Each row is a point. A path goes straight from each point to the next, and from the last back to the first. The post is the endless flat space through its rows: a point in 2 columns, a line in 3, a plane in 4, and so on, so that a path can go around it. Count how often the path circles the post. Going back the other way cancels.
In the rows, zero is written as 128.

Post (2 x 3)
[[126 115 163]
 [120 134  78]]
Path (11 x 3)
[[103  95  93]
 [ 70 126 100]
 [ 91 186 152]
 [121 163 203]
 [102 133 156]
 [113  91 184]
 [136  59  98]
 [184 124 137]
 [134 144 133]
 [154 149 127]
 [141  98 163]]
Times around: 0

Post (8 x 9)
[[186 116 129 115 160 103  95 149  91]
 [111 153 132  73 127 167 127 127 177]
 [139 142 151 105 136 159 134 178 160]
 [167 106 123 187 186  64 166  95 124]
 [100 121 178 172 128 121 145 102 143]
 [186 120  75 220 141  79 121 161  81]
 [116 151 160 181 139  87 124 127 162]
 [167 118  89 116 224 193 121 113 149]]
Path (23 x 9)
[[141 110 133 118 194 102  94 123 107]
 [160  88 153 167 151 116 106 167 102]
 [173 124 142 165 106  97 105 111 153]
 [177 175 145 202 174 117 112 101 170]
 [111 174 116 165 185 141 145  79 207]
 [162 117 150 197 211 135 123 156 111]
 [115 154 159 103 126 105 139 125 138]
 [191 141 182 114 147 122 145 124 112]
 [183 135 109 200 143 130 133 155 130]
 [178  98 156 172 119  70 145 174 154]
 [110 112 112 172 135 109 154 134 180]
 [120 118 113 137 154 137 135 173 131]
 [162 152  97 135 185 160 123 166 129]
 [132 121 148 135 149 154 135  90 104]
 [148 174 113 138 176 136 130 123 195]
 [155 172 112 143 152 115 132 172 157]
 [119  97 121 152 186 200 134 130 104]
 [104 113 150 141 201  90 100  96 149]
 [163 110 106  98 189 138 152 139 193]
 [169  98 144 142 140 168 109 130 142]
 [164 168 177 147 134 113 158 134 184]
 [160 111 173 133 187 125 213 115 117]
 [136 111 139 112 215 117 147 108 108]]
Times around: 1

Post (13 x 14)
[[158  96 104 158 120 129 133 147 121 100 128 114 105 126]
 [121 100 129 169 148  77 133  75 100  53 124 169 104 112]
 [132  63 158 112 130 122  88  89 129  63 153 131 172 165]
 [ 93 152 168 107 107 163 106  75 102 175  77 117 133  72]
 [ 62 133 152  96 113  57 142 117 103  80  93 205 101 125]
 [136 171 111 147 115 136 182 115 107  90 131 129 143 102]
 [105 140 149 106 156  91 101  75  84  74 187 156 107 101]
 [146 126 104 157 140 102 151 110 148 111 155 147 116 126]
 [110 188 100  76 157 102 112 111  70 135 151 157 125 121]
 [146  98 172 107 148 142 124 165 122  90  90 102 126 145]
 [168 113 110 129 128 116 136  85 134  60 140 117 100 145]
 [144 139 135  95 120 109 149 149 114 128  94  95 143 112]
 [142  85 130 138 128 102 141 139  92 187 144 125  84 171]]
Path (27 x 14)
[[159 119  77 152 115 129 173 136 104 136 132 128 117 144]
 [107 124  71 124 117  47 154  98 134 133  75 181 130 121]
 [116 156 113  80 148  72 132 104  91  69 165 182 123  92]
 [184  55 111 106  85 105  70  43 155 100 126 123 136 141]
 [100 133 175 108 151  77  97  94  62  51 151 140 118 119]
 [122 116 193  95 111 137 122 124 114  88 129  51 111 144]
 [127  84 131 197 149 142 158 180 112  42 206 165  65 137]
 [119 148 136  81 106 119 132 155  81 129 106  67 157 108]
 [131  80 132 116 141 136  94  93 168  53 129 148  89 154]
 [163 118  61 128 129  97 170 139 112 108 119 150 138  99]
 [111 126 115 173 106 112 140 123  81 135 165 177 129 104]
 [139 115 165 134 122 122 110 169  72 131 145  95 119 144]
 [112  92 144 197 100 112 149 121 120 106 108 101  92 105]
 [134  84 153 132 167 108 168 137 154  14 185 139  98 118]
 [107 119 151 141  76 144 162  84 107 132 107 148 119  83]
 [145 123 146 153  66  80 204 152 111 152 113 162  95 133]
 [120 120 142 164 125  39 139 143 138  76 123 133 155 145]
 [146  91 113 163  81 157 129  68 144  90  98  65 140 159]
 [117 102 159  89 173 113  83 152 102  43 157 127 108 104]
 [116 114 135 107 143 110  82 111 108  33 135 195  62  61]
 [109 126 158 138 216  64  31  39 104  88 173 191 117  88]
 [ 98 150 149 101 107 120 150 139 113  50 121 151 165 148]
 [115 179 120 106 177  80 198 139  89  94 153 132  88 147]
 [ 98 143  93 125 169 138 146 120 110  79 153 182 159  81]
 [144 154 115 114 141 175 123 191 144 141 130 130 137 107]
 [104 158 165 112 128  88 134 117 122 108  90 162 168 103]
 [178  66 158 124 122  80 161 163 100 131 117 101 132 144]]
Times around: 4

Post (17 x 18)
[[126 123  68  84  94 154 131 167 120 154 119 158 117 106 179 163 101 125]
 [191 144 145 114 136 121 140 104 154 152 135 148 113 157 125 102 130 185]
 [ 99 144 149  62 180 112 115  99 146 162 105  94 171  59 146 143  87 172]
 [142 111  94 115 158  97 141 199 144  76 127 130 157  83  91  96 141 128]
 [138 126 133 124 114 115 133 144 130  96 118 178 114  81 112 148 147  96]
 [111 129 135  90 101 118 139 163  98 126  91 111 162 126 120 188 109 166]
 [162 168 108 112 168 139 131  71 126 130 139 149 110 168 132 112 124  74]
 [ 70 153  82 139 100 112 113  70 143 148 122 107 115  84 127 126 114 202]
 [107 218  78 121 167 147 144 137 123  73 124 142 133  53 176 156 129 127]
 [127 160 140 115 163 126 117 101 165 144  90 186 163 164 114  85 139 110]
 [178 118 155 156 149 153  81 129 101  72 123 127 164 135 155  73 159 137]
 [121 141 116 172  80  77 130 141  85 147 111 147 136 132 145 177 124 100]
 [106 137 149 102  89  90 130 112 129 150 111 142 155 111 144 130 235 140]
 [ 89 174 137 155 166 154 121 140 177 141 110 106 132 117 134 104 191 101]
 [130 149  94 140 173 107 108 164 107  79 109 119  60 140  92  79 127 151]
 [116 134 116 120 194 119 151 111  94 139 130 144 137  74  62  83 108 165]
 [100 164 115 123  88 140 132 130 161 121 138 162 141  60  90  14 137  69]]
Path (22 x 18)
[[ 71 166 120  95 194 131 111  34 150 111  85 135 104  99 139 117 164 169]
 [137 154 101  72 134 142 131 109 193  74  89 107 160 108 129  63 158 162]
 [162 121 160 110 184 143 155 133 112  90 119 140  92 116 163 153 138 127]
 [110 121 113  99 161 146  87 118 119 125 101 156 127 162 116  66 156 204]
 [206 161  75  61 148 147  72 212  99  43 125 197  91 110 155  44 123 148]
 [105  79 114 111 115 148 102  84 136 180  89 155 161  72  82  70 124 116]
 [193 114 188 135 164 104 122  59 159  91 115 166 206 127 101 132  66  67]
 [142 105 124 126 160 156 143 118 105 117  80 104 249 106  94 143  87 159]
 [107 100 128 139 147 140 120 121 115 139  78 147  75  83 115  80 138 178]
 [127 112 131 163 170 113 155 162 115 127 114 123 126 159 156 152 183 167]
 [ 95 195 116  76 168 104 113 135 151 130 101 149 158 102 174 121 117 106]
 [ 59 112 140 165  63  84  94 132 140 156 123  98 149 105 115 123 158  87]
 [114 138  64 103 114 136 116 117  72 143 147 119 139 134 139  64 176 142]
 [135 119 118 121  99 129 157 127  87 158  91 153 130 151  75 185 151 147]
 [112 171 196 144 168 139 140 132 162  89  85 127 184  78 136 156 153 110]
 [ 98 122 133 143 123  86 129 163 126 135 132 114 164 103 166  98  99 103]
 [112 181  76 104 104 105 141 111 173  71 106 151 137 107 177 120 171 223]
 [ 63 164 107  96 160  97 119  72 138 131  92 178 163 157 132 146 141 118]
 [125 173  78 106 101  58 142 159  93 127 162  75 128 115 132  87 159 103]
 [127 179 157  84 109 175 100 132 149 111 117 149 163  68 125  24 172 123]
 [ 99 147 172 145 107 162 123  83 116 169 109  87 170  79 137 110 160 141]
 [165 165 153 139 120  70 152 115 148 158 129 144  74  92 169 177 101 128]]
Times around: 3
